Every row gives one point. A path goes straight from each point to the next, and from the last back to the first. The post is the endless flat space through its rows: a point in 2 columns, a line in 3, a plane in 4, and so on, so that a path can go around it. Count how often the path circles the post. Going back the other way cancels.

Post:
[[-11  51  -5]
 [-23 -12  -5]]
Path:
[[-34  58  19]
 [-43  21 -12]
 [-13  46 -27]
 [-44  25 -33]
 [-25  29   9]
 [-16  20  16]
 [ 17  41   7]
 [-22  79  24]
 [-45  46   7]
 [-41  53 -25]
 [-23  68   3]
 [-51  50  16]
 [-37 -21 -17]
 [-23 -51 -37]
 [-10  11 -27]
 [-45 -39 -21]
 [-26  36   3]
 [-19  36  13]
 [-16 -31  -3]
 [  6  11 -29]
 [-11 -19  -7]
 [ -2  94  13]
 [-40  41  11]
 [-35 -38  11]
 [-13   3  23]
 [ -3  25  -8]
 [ -8  43 -41]
 [-53  28  -5]]
Times around: 1

Post, 5 rows:
[[-12 -26  33  28  30 -35]
 [ -5  42  18 -58 -23   4]
 [-10   0   9  25  10 -45]
 [ 32   7  35 -42  -7  -6]
 [ -8   9   1  30  24 -16]]
Path (28 x 6):
[[-26  28  34 -49  18 -43]
 [-35  -1   0  25  34 -44]
 [-67  46   3 -44  34  -7]
 [ -8  -3  -7  20   6 -33]
 [ 22 -39  40  19 -15 -56]
 [ 47 -10  30  19  11 -16]
 [-19 -35  73  -7  25 -43]
 [ 22  34   4 -95 -17 -28]
 [ 23 -12  35 -71   3 -39]
 [ 23  32  31 -44  24  -5]
 [-19  32  30 -33  16  23]
 [ 29  23  28 -49  -1 -38]
 [ 12  46  17   2  -2 -51]
 [-25 -19  37  45  -2 -41]
 [  2  27   5  -7 -23  -6]
 [ 10 -16  73  -6  -9 -54]
 [-48  49  22 -26  25 -30]
 [ 28  22  15 -49 -15 -27]
 [ 26  22 -56  45   0  18]
 [-13   2  11  24  -1 -35]
 [ 23 -24  63  -2  -7 -50]
 [ -7   9  54 -29  54   0]
 [-34   2   0  19  58   5]
 [-40  -3  37 -54  -9 -76]
 [ 17  54 -26 -45 -27   2]
 [ 28  -3 -20  45 -12 -71]
 [-35  33  -6  57 -22 -41]
 [ 36  45  16  18  17   2]]
Times around: 3

Post:
[[  5   7 -30  27  13 -30 -10  48  34 -16  30]
 [ 13  43  11 -21  30 -44 -16  23  39 -20  16]
 [ 27 -38 -13 -51 -36  -2  14 -18 -34 -22  30]
 [-28  -4 -63 -37 -23  -2  39  19   4   6 -30]
 [-24 -15 -19   2 -11 -23  30 -12  -6 -16 -30]
 [ -9  13  15   6  28 -50  17  16  44  21  34]
 [-47 -33 -25 -30  -6   9  -5 -17   3   8 -60]
 [-21  46 -16  10   7 -25   1   5  38  -6  52]
 [ 48  45   7  16  52 -25  -1   1  32  14  42]
 [-22  -8  -5 -18 -53  20  13  23   7 -18 -36]]
Path (30 x 11):
[[-39  43 -64 -27 -16  14  23   0  39 -11  17]
 [ -9 -12  -5 -17  -9 -38   1 -17  32 -28 -21]
 [ 72  38 -44  30  58   2  -7  46  60   5 -29]
 [ 62  15   0  20 -12 -23  11 -36 -19 -56  30]
 [ -9 -11  52  48 -19 -22  -5 -44   0   9   3]
 [-53  46  -5   9  48 -35 -44  18  28   1 -31]
 [-26 -12 -24  -3 -10  43  40  13   9  24  29]
 [ 26  59 -27 -75  69 -61  27  11  54 -12  45]
 [ 38 -11 -38 -42  25 -27  31 -20   5 -16  43]
 [ 12  28  20 -27 -31 -36  35  45  44 -13  30]
 [ 29  40 -11  26  64 -10 -55  26  57 -11 -38]
 [-11  -7   4 -47  -8 -18   9  18  37 -13 -32]
 [ 68 -36   1 -30 -24   6 -11  13   0   1  49]
 [ -3  -9  26 -19  56 -71  11 -28  14  49 -15]
 [ 11 -18  32  51  21 -38  25  59   1  18  -2]
 [-36  17 -23 -49  28 -27  26 -11  18  18 -11]
 [ 27  15 -11  -4  17 -17   5   8  38 -27  27]
 [-24  15 -29 -20 -56 -47  44  70  53 -22   6]
 [-19  -9 -74   1 -14 -14   8  -9  -6  23 -39]
 [ 61  29 -27   0  24   4 -15  26 -19 -22 -32]
 [-19  39 -15 -15 -33  48  18   2 -10 -22  26]
 [  5  47  -3 -32  12  54  -1  21  59   5 -17]
 [-46 -36 -57 -32 -61 -16  23  57  53 -13  23]
 [  8  37   8 -57  26 -12   6  28  63   5 -49]
 [ 15  36 -17  17   5 -41   4  59  59 -13  54]
 [-36  42 -63 -17 -29 -57  25  -5   0 -13  26]
 [-60  32 -65  15  37  -7  -4  31  51  48  -9]
 [ 25  42  14 -73 -39   9 -22 -12 -18 -29  -8]
 [-25  49   9 -37  28 -27   4 -48   5  30  44]
 [ -1 -95 -10  19  21 -57  33  -1 -36 -19  45]]
Times around: 4

Post:
[[-29   1  -5 -22 -28  20 -33  25  18  23 -30  30 -40   6 -19  15  -8 -16]
 [ 11 -14  32  38  13 -30 -13  -2 -20 -41  14   1  -6  -2  -3  17 -17  11]
 [  8 -28 -11  36 -20 -14  17  44   5 -18  -9  17  12  14   3   8  16 -31]
 [-10 -22 -32 -14 -11  11   7  13  12 -25  -2  15  -1 -16   5  -9  27 -58]
 [ 14 -26 -22  -3  14  15  -2  -3 -23  42  -4 -34  12  14 -59  22  16  -7]
 [ -4   4 -38 -24  30   6  21  -6  26  29  -8  12 -51  -7   8  66 -11   1]
 [-14  20 -17  12 -10 -10  -7 -16 -20  20 -14 -39  -3  31 -19 -18 -19   9]
 [-29 -49 -11  -4  18  -8  13 -17 -13 -10   0  11 -15  11 -19  18 -22  28]
 [-16   0  23  27  -5  -2 -72   9  37 -13  61   4 -11  28 -43 -36 -15  34]
 [-15   7  40  -4 -12  20  28  -2  28 -54 -10  14 -12  22  32  16   5  -7]
 [ 27 -12   0  -5 -20   2  12  -4   1 -30  26  24  -7 -26  -4  21 -37  15]
 [ 31  -7  -6 -35 -27 -17  28  20 -42  23  -7  -3 -36   6 -20   9 -40 -59]
 [ 26 -24   1  -9 -18  28 -25 -25 -21  21  16  -2 -17  27  -1  -2 -37 -14]
 [-11 -10 -17  23 -31   8  -9  43 -25  39  28  11 -20 -14   2  11  26   0]
 [-50  -5   8  49  33  16   8  -2  30  12  31  21  12   0  -2  12  10  29]
 [-12 -25  41  13 -27  -3 -47  45 -16 -41  43  13  25  23  17  -2 -11   9]
 [  4 -22  17  51 -11  17   5  32 -10 -21  41 -69  23 -18  39 -15   0 -10]]
Path (24 x 18):
[[-19 -26  -6 -15 -25  51 -27  21  18 -29  24  34  16 -10  -2  -9  29 -17]
 [ 48  16   4  -5  -6 -30  -9  35   3  -4 -15 -10 -31 -18 -62 -14  23 -89]
 [  7 -37 -80 -21  -2  24 -42 -38  -1  63  19  24 -16 -29 -24 -10   2 -28]
 [-18 -18 -28  -5  26 -14  16 -34  11 -21  17  57 -51  -5  35  27 -41 -44]
 [  5  37 -29   8  14   5  -7 -67 -38 -16  19  -8 -47  -6 -42  -1  42   5]
 [-13 -18 -16 -19  51   5  30 -12  21   0   0  16   9  25 -32  21   9 -22]
 [-20  29 -62 -22  41 -14 -75  11  14   8  28  -6  -5 -27  11  -2 -56 -14]
 [ -9 -17  24  -7   4 -30  84  28  50 -42 -18  37  25   4 -48   7 -46  -6]
 [  4 -42  11  22 -95  33 -35  88 -14  -9  50   0  43 -34  54  33  22  20]
 [-15 -21  32   8  16   0  30  -6  15 -23   1  20 -49  25 -22   5 -29 -60]
 [-42 -19  46  32  42  57  25  -3  10   0 -25  12  -3   0 -11  23 -26 -11]
 [  8 -52  19  81  59   0  13 -22  47  -2   5 -65 -40  36 -51 -50 -39 -46]
 [-49 -41  10  -9  15  23  20   0   8  11  -8  24 -11  20 -37  -3  -5  19]
 [ -7  -7  17  27 -36   0 -83 -17 -17  14  33  22  10  10  11 -27 -33  49]
 [-15 -22   5  32  36 -31   5 -26  19 -41  14 -28 -16  -8  18  33 -46  -4]
 [-41 -31   7  23   9  19   9  37  73 -41  32  26  19  32  50  57   5  -7]
 [-21 -31  -5  -8 -27 -20 -53  50  -5 -24  14 -22  -7  38  43  22 -49   6]
 [-36 -38  -7  52 -12  26 -28 -15   6 -49  41   7 -49  13  59   4 -30  27]
 [ 22  14  42   5 -35  18  -9  -3 -21 -28  51  46  16  22 -23  -1   5  28]
 [ 39 -23   1  31 -38  25  17 -20  12  18  46   9   6  11 -32 -49 -21  40]
 [ 11   9   8   6  25 -36  -1   5  -6  44  11 -31 -18  19  -8  67  21  -2]
 [-16 -25  -1  39 -30  42 -43   6  16  18  54  54 -24 -21 -15  -5   2 -25]
 [-10   3  12  -3  30 -39 -11  25  25  11  30 -39 -41  76   8   3  -7 -53]
 [ 11 -17 -32  37 -47   4   2  35 -12  13 -16 -22  -3   2 -12   2 -31 -32]]
Times around: 4
